Rows are points. Before rounding, the points of a table are all equally far from one centre. They may lie mostly on one side of it. Write the centre, to within rounding.
In the rows, 128 means zero.

Points (8 x 2):
[[134 174]
 [ 72 137]
 [134 175]
 [116 122]
 [134 176]
 [ 92 191]
 [100 192]
 [ 85 125]]
Centre: [103 156]

Points (15 x 8):
[[ 88 131 150  63 101 207 105 146]
 [116  74 179 103  85 209 129 139]
 [145  76 161 109 130 171 119 169]
 [134  95 187 149 139 210 115 117]
 [138 104 110 136  85 168  54 174]
 [ 90 125  97 151  72 208 138 191]
 [130 153  79  96 107 150 130 103]
 [ 94 120  66 174  83 168 119 167]
 [121  86 189  91 113 185 129 137]
 [ 64 138 109 120 158 169 138 152]
 [133 114 126 160 162 188  99  88]
 [ 81 152  78 148  57 194 142 139]
 [ 79  76  99 138 132 198 127 168]
 [139  82 155 119 159 179 125 152]
 [141  85 102 128 100 151 136  79]]
Centre: [111 126 132 137 100 176 116 133]

Points (20 x 14):
[[165 143  93 155 140  70 121 132  76 185 144  57 102 168]
 [146 136 121 132 128  64 130 162 107 158 150 140  64 190]
 [170 158 138  94 157 109 106 119  84 104 141  75 122  78]
 [157 149 111  72 183 116 124  77 146 119 187  80  75  99]
 [120 160 113 129 214  92  67 116 102 174 144 129  96  88]
 [108 108 115  86 165  90  96 187 166 154 178  66  68 139]
 [ 96 164  70 146 173 120 140 116 114  92 139 106 152 127]
 [136 125  76 140 184  51 100 116 191 142 127 144 121 113]
 [133 125 119 170 217  78 121  97  91 153 175  70  55 120]
 [120 105 147 175 189  88 120 106 102 140 142  91  55 176]
 [136 171 109 145 155  72 113 110 180  81 191  47  75 142]
 [108 163  97  85 186  84 153 130 170 154  96 102  84 152]
 [146 146 117 147 206 139 119 126  79 110 159  73  47 101]
 [155 194  93 144 188  76 153  68 146 160 144  94  82 149]
 [141 126  84 191 201  86 152 107 136  92 134  91  84 166]
 [167 148 126 165 181  96 126  93 163 183 122 111  70 176]
 [176 109  63 136 158 163 146 135 126 143 129  68  90 128]
 [125 176  89 117 142 111 135 129  96 174 190  52 108 170]
 [193 154  98 165 146 109 106  99 104 144 126 114  50  83]
 [123 134  92 151 200 102 158  62 117 118 139 125  85 152]]
Centre: [137 142 107 134 159  94 115 132 134 134 149  94  92 127]

Points (31 x 24):
[[190 156  75 212 147 120  99 151 148 160 117 126 125 173 162  71  69 150
  141 102 156  97 131  89]
 [143 213 127 133 121 113 124 114 198 153 143 173 152 103  93 142  87 106
  149 123 177 136 128 170]
 [170 172 164 151 127 138 104  77 143 148 174 123 180 173 102 120  79  78
   75  91 131 150  74 117]
 [133 178  98 197 131  78 126 105 154 183 217 169 174 185 130  73  74 198
  116  64  99 157 171  77]
 [153  76  81 105 134 113 116  74 126 136 142 153 169 121 178 119 103 171
  148 136  96 177 138 122]
 [162 145 139 160 105 140  76  81 202 159 175 127 132 136 141 125  35 144
  101 131 173 154 132 153]
 [176 136 159 160 101 141 106 110 210 150 100 156 182  97 176  87 130 135
  147 147 195 164 112  90]
 [143 212 102 160 153 148 134  57 219 174 161 122 169 171 156  67 146 111
  155  87 128 121 107 122]
 [129 166 132  97  85  89  94 116 158 193 163 201 173 118 161  24  86 147
  101 137 152 133 116 122]
 [147 134 118 141 132  55  78  79 139 126 124  80 133 145 112  79  95 115
  136  97 154 158 168 135]
 [150 153  87 164 104 217 125 119 150 173 106 156 176 166 168 124  89 141
  142 121 160 150 180 101]
 [ 96 143 153 135  85 154 131 103 169 161 152 146 183 133  81  68 115 159
  122  95 171 116 208 126]
 [182 192  89 161 154 119 116 125 210  90 171 171 161 190 122  49 103 117
  191  91 144 182 131 119]
 [144 100  83 155 112 133  90  73 204 129 163 145 170 140 109 164 119 185
   88 128 134 156 127 116]
 [126 141 137 205 120 102 132 121 181 138 153 162 214 121 124 126  93  83
  117 115  96 169 119  97]
 [126 134 125 158 113  86  76  76 162 151 130 180  92 150 115  84  86 161
  141 139 168 196 114 137]
 [121 126 120 144 125  56 145 118 178 147 180 145 192 145 175 141  65 127
  125 156 182 140 165 108]
 [154 101 141 103 127 144 102 128 144 116 128 192 164 128 125  38  75 213
  101 115 155 153 148 123]
 [131 188 112 130 126 130 117 107 175 111 125 167 126 134 168  77  38 173
  163  99 119 140 178 152]
 [164 108 144 141 122 165 135 120 141 148 117 219 158 187 106 103  82 126
  125 112  92 143  86 109]
 [125 197  91 168 126 126 123  94 130 208 160 137 107 121 135  86  63 101
  124 135 162 202 117 111]
 [107 164 127 127  75  82 122  88 130 166 114 173 151 157 103  63  58 158
  170  89 179 121  94 106]
 [142 176 149 194 113 155  99 121 170 209 161 165 172 226 166  53 111 178
  124 112 166 140 131 109]
 [156 103 122 178  87 117 103  87 196 144 175 183 175 141 112  63  12 156
  134  89 172 154 127  91]
 [162 107 158 118 145 187 146 111 160 177 147 172 163 188 161  92  66 108
   91 134 152 151 108 134]
 [167 152  80 153  98 128 157 139 194 208 131 125 113 208 135  89 125 115
  127  80 112 133  78 120]
 [167 145  81 115  87  70 138  65 177 126 142 188 157 151  84 135 139 190
  155  88 130 153 104 158]
 [157 130 178 159  76  85  96 113 170 138 179 129 184 165 100 104  85 174
  149 122 112 143  83 135]
 [151 114 141 188 141 154 175 111 158 111 208 169 120 201 136  88  67 132
  115 110 164 169 142 144]
 [175 149  86 159 158 166 126  89 207 122 158 153 122 205 192  98 100 142
  114  47 155 185 168 143]
 [158 141 131 205 122 147 139  98 156 162 151 138 192 123 191 100  71 199
  122  77 165 233 132  79]]
Centre: [170 155 118 137 124 118 133 110 155 155 165 156 155 144 138  96 114 148
 127  84 152 152 135  98]

Points (29 x 24):
[[104 178 129 128 188 124 108 141 197 144 123  67  86 103 121  77  82 156
  155  88 109 159 158  84]
 [ 58 211 132 102 179 106  74 186 157 148 161 103  98  75 149 156 128 127
  171 164 167 108 112  60]
 [ 72 115  89 149 165 119  88 161 218 113 121 158 112  90 196 177  68 117
   94 106 174 142 167  66]
 [115 149 143 157 202  84  77 188 154  88 134 109 133 127 187  75  94 134
  136 126 101  98 114  72]
 [114 185 153 132 164 144  63 157 216 108  82  96 137  38 102 142 109 100
  161 117 145 128 129  95]
 [ 91 170 144 121 128 140  52 163 185 109 123 123  99 113  70 172 151 112
  172  80 153 115 130  51]
 [124 173 134 167 169 143 100 181 130  75 108 125 165 108 130  98 176 148
  160 100 127 142 156  58]
 [ 57 175 170 128 157 153  46 183 154  86 162 118  87 147 153  99 138  92
  171 101 160 123 129  88]
 [ 98 167 148 177 177 102  52 149 196 146 106 117  98 117 186 139 175 150
  107 139 149  98 177 123]
 [ 86 194 138 150 130 140  69 175 226 151 141 104 129  65 147 134 163 159
  174 114 130 120 120 122]
 [ 73 158  91 140 165 109  83 174  95 139  97 126 134  67 146  96 160  87
  138  87 144  94 151 159]
 [ 68 173  65 137 223 136 112 192 151 109  94 142 143  70 133 129 121  95
  169  71 112 106 131 102]
 [ 78 121 103 135 161 165  71 248 184 119 113 145 141  62 158  65 123 145
  149  93 175 120 155  76]
 [ 82 189 117  81 193 132  89 184 159 136 100 121 105  65 135 171 132 163
  158 145  99  97 135 148]
 [ 91  90 115 129 117  87  66 128 175  99 132 154 126  73 166 119 147 130
  186  93 173 128 142  52]
 [ 60 161  83  99 129 161 125 168 178 118 131 153  78  79 172 112 130 120
  194 128 125 193 148  99]
 [ 91 190  69 132 163 136  99 185 126 144  99 183 102  37 142 123 146 164
  111 123 144 108 103  97]
 [112 170 175  97 144  99  82 216 191 140 101 118 121 131 156 140 134 135
  162 100  97 173 172 133]
 [ 78 169 155 170 207 137 104 162 204 107 107 112 126 108 177 139 153 103
  159 170 140 112 187  66]
 [ 99 116  92 142 180 117 102 176 158 133 114  97 104  64 167 183 122 156
  192  96 104 115 172  68]
 [118 104 124 124 116 105  73 113 146 161 133 149  79 102 194  81 115 165
  161  93 136  97 119  59]
 [125 151 157 106 166  97 128 165 158 137 152  98 137  58 101 121 122 139
  123  65 156  80 157  93]
 [ 97 156 139  90 187 127  93 199 190 115  75 147 150  83 145 106 112 171
  188  97 148  55 147  89]
 [ 82 134 108 137 191 114 101 215 139  97 104 130 130  70 126 155 135 113
  168 171 194 115 132 122]
 [140 110 138 131 131  82  90 168 196 136 136 130  94 108 204  94 149 168
  150 129 117 146 171 106]
 [ 80 167 145 158 217  92  88 201 197 152 114 127 137  93 171 116  80 118
  161 143 185 106 119 130]
 [103 112  76 102 183 166  98 175 204 145 164  98 126 137 105 147 154 142
  191  83 135 145 161  84]
 [ 94 100 135 162 162 158  58 185 171 149  67 140 113  87 216 169 123 102
  131 156 132 123 170  48]
 [114 182  92 107 148  78  98 159 146 115 140  85 148  43 132 152 124 138
   81 151 114 110 148  95]]
Centre: [ 97 149 111 114 155 137  82 161 162 144 116 133 129 115 150 123 117 117
 131 121 141 124 143  87]

Points (27 x 24):
[[ 84 148 153 116  71 207  63 108  78 150 131 130 145 107 131 134 138  71
  119 194 145  83 168 121]
 [ 67 156 116 147  94 130 151 101  88 145  52  95 148 111 154 131 213  95
  116 140 154 135 150  77]
 [115 132  95 127  87 107 114 136 198 148 113  46 170 115  81 181 131  95
   97 186 141  92 183  91]
 [122 119  97  93 100 130 100  75 158 168  98  94 139  53 130 120 134 113
  132  97 104 104 153  73]
 [ 56 164 101 111 117 167 128 137 164 164  68 103 168 145 179 135 143  48
  115 158 115  96 120 105]
 [ 88 111 188 106  99  93 102  86  96 125 113 146 120 129 143 111 206  42
  111 173 129 106 227 100]
 [ 55 198 147  71  60 100 127 158 142 114 128  83 115 108 163 162 197  64
   77 181 146  79 139 112]
 [110 179 107  82 117 181 100  96 108 175  91  73 153  94  85 133 139  93
   85 172 125 135 130 137]
 [133 167 123 108  78  83 117 127 203  95  62  50 135  82 117 104 139  70
   84 155  99  60 132 134]
 [117 173 124 116  99 134  62  74  86 126  83 120 150  65 184  98 131 108
  120 185 122  86 165  73]
 [127 136 176  93 122 143 120 111 101 117  69 136 177  72  60  96 154  45
  103 167 102 123 116 116]
 [100 154 152  91  70 103 130 118 158 147 148 112 143 104  84  92 175  87
   98 206 165  46 102 147]
 [114 157 133 114  65 171  92 120 181 119  74  98 144 173 132  89 152  67
  105 180 139 131 171  53]
 [ 90 146 150 133 145 113 128 104 172  96  68 125 133 107  87  61 173 115
  115 151 109 151  93 131]
 [ 89  95 135 147  54 169  81  61 120 123  64 127 131 114 120 102 106  83
  122 153 175 120 147 120]
 [124 109 197  67  50 123 135  97 122 128  63 153 153  99  92 132 130  73
  103 164 120 130 138  78]
 [ 73 228 128 160  68 155  72  83 123 112 107 144 167 128 137 141 149 110
  142 150 104 124 137  94]
 [126  95 165 181 124 115 135 134 143 151  76  81 119  71  98 163 151  79
   77 189 111  91 107 142]
 [136 132 138  96  85 155 104 140 139 187 107 143  96 152 134 145 125  86
  136 180 162 131 154 105]
 [122 115 177 121  79 170 114  31 124 104 111 106 176 111 121 110 135 100
   65 130 120 110  96  91]
 [ 83 170 107  86  86 134 171 149 162  91  49 152 126  59 103 159 172 105
   79 173 134 113 109  91]
 [ 96 194 132 125  87 151  74  82 205 169 106 137 128 100 139 137 200  99
  113 107 130  55 112  81]
 [151 158 166 109  70 133  74 128 129 122 141  76 182 106  88 182 190 105
  100 176 144  37 154  69]
 [123 139 175 116  72  74  81  69 167  85 110 167 174  82 142 120 153  74
   34 181  94 123 163 149]
 [120 145 144 138  45 165 122  63 179 107  69 125 146 107  75 136 141  77
  125 192 155  43 128  74]
 [124 169 110 118  79 105 122 152 166 113 110 105 154 191 100 131 137  83
  104 169  55  98 129  70]
 [ 86 165 146 109  64 124 129  75 157 184 108 154 130 119 101 135 151  78
   56 140  61  63 139 163]]
Centre: [ 98 139 134 116 106 120  97 108 143 109  99 122 138 115 120 144 164  90
  91 156 126  90 149 113]

Points (27 x 24):
[[105 110  82 114 177 115 135 104 155 142  97 116  63 182 104  38 190 110
   83 130 157  78 153 106]
 [149 132 130  98 128 120 185  90 191 154  86  94 156 139 161  51 169 139
  163 145 152  91 134 134]
 [128 125 112 146 118  90 132  39 199 155  86  78 129  82 137  80 189 132
   98 114 147  60  96 112]
 [109 170 122  93 102 162 142  78 189 121 131  83 160 151 121 104 161 104
  100 104 115 146 132 101]
 [ 94  92  69 123 135  86 126 101  87 157 113 102 151 144 128  90 199 133
  116 180 147 103  87 100]
 [152  97 136  83 185 115 157  32 143 114 112 142 146 121 116 118 164 110
   75 118 152 163 154  98]
 [139 112 105 134 173 120 145  73 138 112  33  90 117 150 130  82 157 136
  128 129 155  99 101  87]
 [121  92 124 118 181  92 177  48 186 121  86 106 113 100 138  72 138 149
  135 153 118 103 160  48]
 [153 129 113 106 174  78 105 106 136 142  91 129 138  89  78 100 128 118
  163 138 129   7 155  63]
 [ 75 122 141 121 101 127 113  52 152 101  88 176 124 127 100  95 175 125
  160 132 115 118  62 131]
 [109 152 130  75 137 114 108  69 203 119  91 144 143 143 154  46 165  50
   95 107 145  88 119 117]
 [ 93 128 101 124 131 107 102  59 139 174  57 137 132 179 105  68 137 125
  133 111 141 142 156  69]
 [154 136 116 112 177 122 114  47 178 156  68  93 128 113 128  56 192 108
  110 122 123 119 163  79]
 [140 113  89 123 194 111 129  81 181  98 141  81  89 121 101  65 193  77
  134  77 100 109 147 110]
 [ 88 122 139 127 127 107 121  78 171 167 101  76 138 180 176 112 197 110
  119 114 151 106 130  40]
 [ 71 134  98  58 196 123  96  90 178 152 118 112  86 115  86  76 104  74
   67  74 127  98 136 125]
 [ 67  95 104 152 121 117 170  76 167 116 104 122 110 133 140  92 194  67
  123  54 160  88 135  51]
 [ 69 118 150  96 123  98 155 115 207 117  86 114 142 156 175 111 136  82
  110  77 129  42 140 119]
 [146 184 118 143 162 124 131  71 194 125  98 137  88 147 130 136 193  88
  108 108 154  97 159 154]
 [ 97 165 136 155 172 137 157  95 176 143  46 102 129 126  95 148 178  95
  107 100 129  72 105 146]
 [105 149 152 176 153 129 143  42 139 127  91 146  99 120 154  55 207 115
  109 127 103 112 153 101]
 [110 118 131  78 162 102 108  73 148 158  73  78  75 128 163  58 170 135
  122 108 104 126  83  77]
 [ 89 109  88  94  97  79  96  51 173 119  76 122 107 113 144  95 182  43
  133 100 156 133 119 124]
 [ 89 154 122 149 150  49 141 106 179 133 147 144  93  96 110  30 149 116
  176  96 221  47 115 111]
 [125 183 164 147 103  81 142  37 132 158 127  90 128 147 160 113 185  94
  123  93 129 105 168 102]
 [114 103  77 132 127 145 141  85 141 139  88 108  82 100 156  97 194 143
  129 151 133 105 148  34]
 [110 107 103 112 159 111  95  71 195 167  72  85 140 125 155  82 199  86
  114  81 154 127 103  73]]
Centre: [105 113 151 123 141 103 129 116 147 152 133 123 109 102 111  99 141 100
 125 125 153 104 132 110]

Points (30 x 24):
[[118 191 179 107 102  94 174 191  90  84 157 112 150 218  76 150 130 168
  103 124 144 149 133 119]
 [110  95 189 146 103  67 132 125 122  83 177  87 132 214  72 105 148  81
  106  89 110 150 119  91]
 [ 72 159 191 166  63  62 141 204  69 151 133  69 164 193  79 135 150 112
  101 130 124 138 143 114]
 [ 95 179 176 123 137 130 155 172  64 102 136  87 148 171 134 112 127 140
  154 110 156 138 142  63]
 [ 77 127 142 131 104  62 143 208 126  99 146 108 148 177 141  98 134 132
   81  86 162 144 155 110]
 [ 73 168 187 117 115  77 116 177  88 126 148  73 120 199  87 137 110 110
  141 104 145 171 150  77]
 [130 131 161 110 115  75 113 202  92  91 136 107 123 210 121 111 128  91
  149  98 167 131 125  69]
 [127 147 146 129  95  35 114 235  77 106 126  83 179 201  95 107 116 131
  104 108  97 132  84  81]
 [ 92 143 175 162 101  87 169 245  60 143 152  91 166 175 107 128 165 115
  129  95 123 136 126  92]
 [117 175 150 153 120  85 132 141  85  95 136 115 125 210  89 124 135 116
  150  52 124 158 183 107]
 [118 137 172 147  78  34 101 215  91 141 147  89 112 185  76 101 126 107
  139  90 117 136 169 125]
 [105 136 147 162  82  95 143 174  75  84 158  72 218 146  95 109 142 107
  124 111 117 162 129  61]
 [ 71 169 157 204  86  74 124 199 115 119 146 105 135 177  93  87 137  88
  152 109 121 132 131 106]
 [123 160 113 152  95  54 136 201  89 111 145 104 146 153 159  92 120 102
  123  79 125 113 173 109]
 [ 83 145  99 155 112  78 145 178  96  56 138 133 146 190 118 115 136 132
  158 112 128 107 100  95]
 [123 177 152 120  72  66 147 191 142  78 116 109 121 177  93 102 159 104
  102 127 141 117 148 138]
 [111  99 125 117  65 125 135 173  96 110 178 132 180 129  64 146 141  98
  116 105 136 126 143  84]
 [111 148 128  93  90  52 115 210  68  59 124 103 169 144  96 108 103  99
   89 126 150 152 125 112]
 [ 93 138 187 175  84  72 111 194  91  84 114 144 163 168  63 145 160 144
  149  99 112 125  98 130]
 [ 90 150 144 142  77 119  99 225  86 129 186 111 166 172 111 101 120  71
  136 120  93 164 109  83]
 [ 81 140 177 154  72  76 136 199 118 125 187 102 164 181 102 154 174 113
  125 118 102 148 156  96]
 [118 174  98 130 101  91 132 175  91 155 125  95 168 211  39 124 131 169
  101  98 114 110  98  96]
 [ 96 106 206 139  78  74 142 221  73 102 155 114 161 205  81  95 130  93
  109 115 113 138 155  72]
 [123 179 163 145  76  59 126 200  65 128 155  80 106 194  83 114 146 134
   84 100 126 112 133  66]
 [104 159 200 132 119  86 133 214  78 100 175  85 127 228 120 102  95 142
  103 139 137 165  81  98]
 [ 74 142 156 149 120  61 114 189  92  85 173  85 166 163  91 125 155 166
  117  93 121 162 162  76]
 [ 85 133 121 143 116  45 154 185 134 120 190 121 142 215  90 119 128 146
  120 111 100 157 119  87]
 [104 166 169 177 110  67 160 232 111 107 110 114 138 204  90 110 177 149
  125 126 106 123 155 125]
 [ 89 153 141 140  86  76  81 201  60  90 160 117 123 119  82  95 140 133
  128 143  95 143 128  76]
 [100 152 190 148  81  76 153 184 115  67 130 115 103 172  85 151 138  98
  112 120 155 154 119  93]]
Centre: [125 127 153 147 131 110 124 166  83 116 141 101 148 174  96 122 116 117
  98 128 103 126 128 133]

Points (30 x 24):
[[128  68 105  96 108 105 105 148 129 115 126 124  98 206 166 105 170 102
   96 147 111 171 153 218]
 [141 110 148  77 157 144 179 177 158 150 128 178  91 130 171  72 182 126
   73 151 102 145 143 168]
 [128  40 143 116 139 125 132 122 192 111  81 126 167 202 179 105 183 136
   82 151 123 113 137 147]
 [151  34 132  63 139 116 132 113 138  39 164  87  87 163 157  79 160 105
  124 113  99 170 179 130]
 [ 95  89 150  59  97 124  94 177 174 137 135 157 124 123 164 128 154 101
  105 132  63 141 178 130]
 [113  27 125  94  94 105 159 143 177 109 120 139 113 185 202  99 162 122
   78  69 163 160 191 141]
 [126  44  74 148 149 136 115 129 193 142 156  86 117 139 187 113 154 102
   59 125 112 146 170 125]
 [116  71 164 115  95 113 107 146 162 107 176 179 153 168 208 171 152 122
   91 137 162  72 208 141]
 [122  65 122  70 115  98 116 109 193 135 158 153 132 164 216  82 169 128
   95 122  75 141 232 147]
 [103  86 107 131  94 124  71 130 181  96 137 182 153 176 135 133 150 152
   80  76 104 143 177 159]
 [105  92 161 121  96  91 102 114 192 131 136 135  92 168 138 147 151  86
  123  79 101 142 231 148]
 [ 79  54 144 108 115 112 131 142 175  88 142 196 132 152 171 131 150 159
   63  65 100 122 195 150]
 [125  66 138  59 113  99 105 175 125 105 183 148 162 136 157 110 164  62
  114 109  96 121 182 113]
 [128  50 110 113  66 118 118 100 143 153 186 129 109 156 141 178 184 124
  113  87 134 114 203 103]
 [142  15 106  96  95 110 145 149 155  72 114 141 139 164 137  79 156  91
   91 101 167 106 183 192]
 [155  73 136 161 121 143 115 100 178 115 126 192 125 179 184  88 167  46
  105 137 103 140 172 188]
 [140 107  86 158 100 153 121 119 176  90  92 170 153 192 152 210 156 112
   90 130 130 140 191 129]
 [134  61  95 152  80 121 155 139 155 111 132 150 129 178 163 104 207  77
   69  74 152 160 153 138]
 [141  78 127 103  93  92 154 166 170  88  97 173 122 163 192 121 212 154
  111  91 104 173 172 136]
 [ 80  52 108  93 102  94 173  92 138  74  96 106 134 145  95 136 169 138
  106 119 109 155 180 161]
 [ 99 116 170 119  96 147 130 153 174 104 120 138 164 151 164 139 203  86
  109  87 107 148 192 163]
 [165  86 133  70 101 120 159 108 154 119 208 152 151 144 121  95 175  84
   87 132  95 138 206 184]
 [123  47 142  67 124  86 125  97 129 147 178 145 109 186 152 117 146 114
  115  99 139 181 165 187]
 [132  60 135 136  92  52 136 107 170 105 118 184  80 184 109 119 179 111
  115  97 113 157 175 130]
 [106  90  75 117 110 102 123 173 211 116 125 149  98 115 196 131 175 137
   51 131 121 142 164 148]
 [ 56 110 112 153 104 147 126 142 176 128 127 149 109 132 156 124 155 102
   91 100 107  86 139 215]
 [124  72 152 156 109 174 151 130 188 124 154 180 128 175 157 121 215  78
  105 114 116 153 187 155]
 [ 98  72 128 114  63 134 131 112 191 100 149 159 117 124 156 175 143  86
  112  59 151 147 183  92]
 [158  74  73  84 122 112 147 143 113 112 124 190 143 206 176 124 164 128
   96  77 120 167 170 196]
 [158  77 122  86  74 117 146 166 184 131  86 158 128 122 194 121 205 123
  105 117 105 161 173 137]]
Centre: [132 107 111 110 121 133 151 113 139 100 137 145 108 156 165 112 135 122
 118 131 128 110 172 129]

Points (29 x 24):
[[141 190 133 119  99  99  94 101 124  92 179 212 185 140 110  95 110 180
   93 127 170 108 182 146]
 [177 138 169 156 125 142 107 130 128 111 165 192 170 130 121  87  96 156
   34 154 161 131 136 111]
 [137 200 150 139  94 109 106 103 111 122 192 207 168 168 101 120  95 179
   81 112 158 129 191 104]
 [102 208 148 136  90 158 139 125 107 171 181 168 180 144 137 126 111 159
   92 156 168  99 167 120]
 [136 218 159 157 103  92 123 119 118 128 185 209 152 142 110 110  83 159
   93  97 200 115 128 146]
 [144 211 164 165  91 115 125 114 130 135 217 173 166  96 131  87  98 174
   80 117 167 105 168 123]
 [140 220 149 167 117 128 112 123 148 161 183 190 136 132 133  85 106 151
   84 107 190 106 177 150]
 [141 189 136 154  88 126 150 107 149  71 208 150 160 171 100  48  91 124
   89 127 149  78 154 110]
 [154 166 138 148 100  82  89 115 131 160 219 173 153 145  85  97 101 169
  106 141 150 113 135 143]
 [137 215 156 147 129  81 106 131 136  82 174 184 185 186 122 114  92 171
  123 142 150 107 117 103]
 [164 169 141 139 120 134 114 123 164 121 193 146  78 130  98 119 118 151
   86 114 192 137 136 101]
 [133 234 157 143 113  94 149  87 123  95 181 183 145 161 141  87 107 172
   78 113 188  79 173 114]
 [165 181 159 130  90 121 154 112 115 113 205 172 127 149 107 112  48 142
   71 137 161  98 143 103]
 [138 233 162 129 133  71 120 113 114 114 198 159 108 159 113  50 100 151
   96 143 159 115 159 163]
 [178 210 151 150  98 103 128  78 141 112 194 151 153 142  94 105  63 180
   61 116 159 154 150 111]
 [177 214 152 141 103 113  83  90 157 122 184 164 118 164 117 114 114 144
  128 133 193 123 143 124]
 [125 216 165 156  92 126  95  99 137 134 206 184 151 159 137  93  85 167
   40  94 135 137 132 135]
 [141 242 163 144 141 104 114 109 132 104 174 183 130 116 108  96 145 145
  104 130 191 139 190 129]
 [163 194 156 182  95 130 124 112 133 141 219 196 167 162 127  85 101 152
   72 132 168 115 138 143]
 [144 216 181 131 129  76 101  60  96 133 191 157 156 136 103  66 104 165
   74 136 155  97 166 109]
 [142 195 168 133  81  66 153 105 131 143 209 193 177 167  96  99  75 163
   96 135 162 106 127  98]
 [126 175 112 150 101  84  90 123 120 118 198 130 156 133 110 106 142 192
   89 120 149  77 139 126]
 [146 175 149 123 114  89  74 115 134 109 213 184 175 172 123 109  95 139
   47 124 176 121 145 115]
 [ 93 219 118 152  75  96 125  87 165 103 175 182 193 161 145  94  91 167
   80  85 127 108 146 137]
 [130 218 100 139  95 103 113 124 138 111 157 168 155 152 119  87  77 166
   98 112 174  98 167  85]
 [128 215 195 108  91  86 109  88 167 112 222 184 131 138 103  95 107 149
  110 143 146 107 142 123]
 [161 179 171 173 117 114 114 134  91 100 176 210 138 180 113 110  75 142
  112  64 146 154 140 121]
 [136 221 133 114 123 138 125  99 136 145 185 192 128 159 109 103  89 171
   75  94 163  84 120 141]
 [170 184 151 163  91  84 113  95 104  98 188 197 146 142 110  83 118 173
  102 131 136 103 144  78]]
Centre: [127 158 168 121 121 109 150 106 134 123 150 139 160 150 134  90 122 137
 105 105 140 142 144 131]
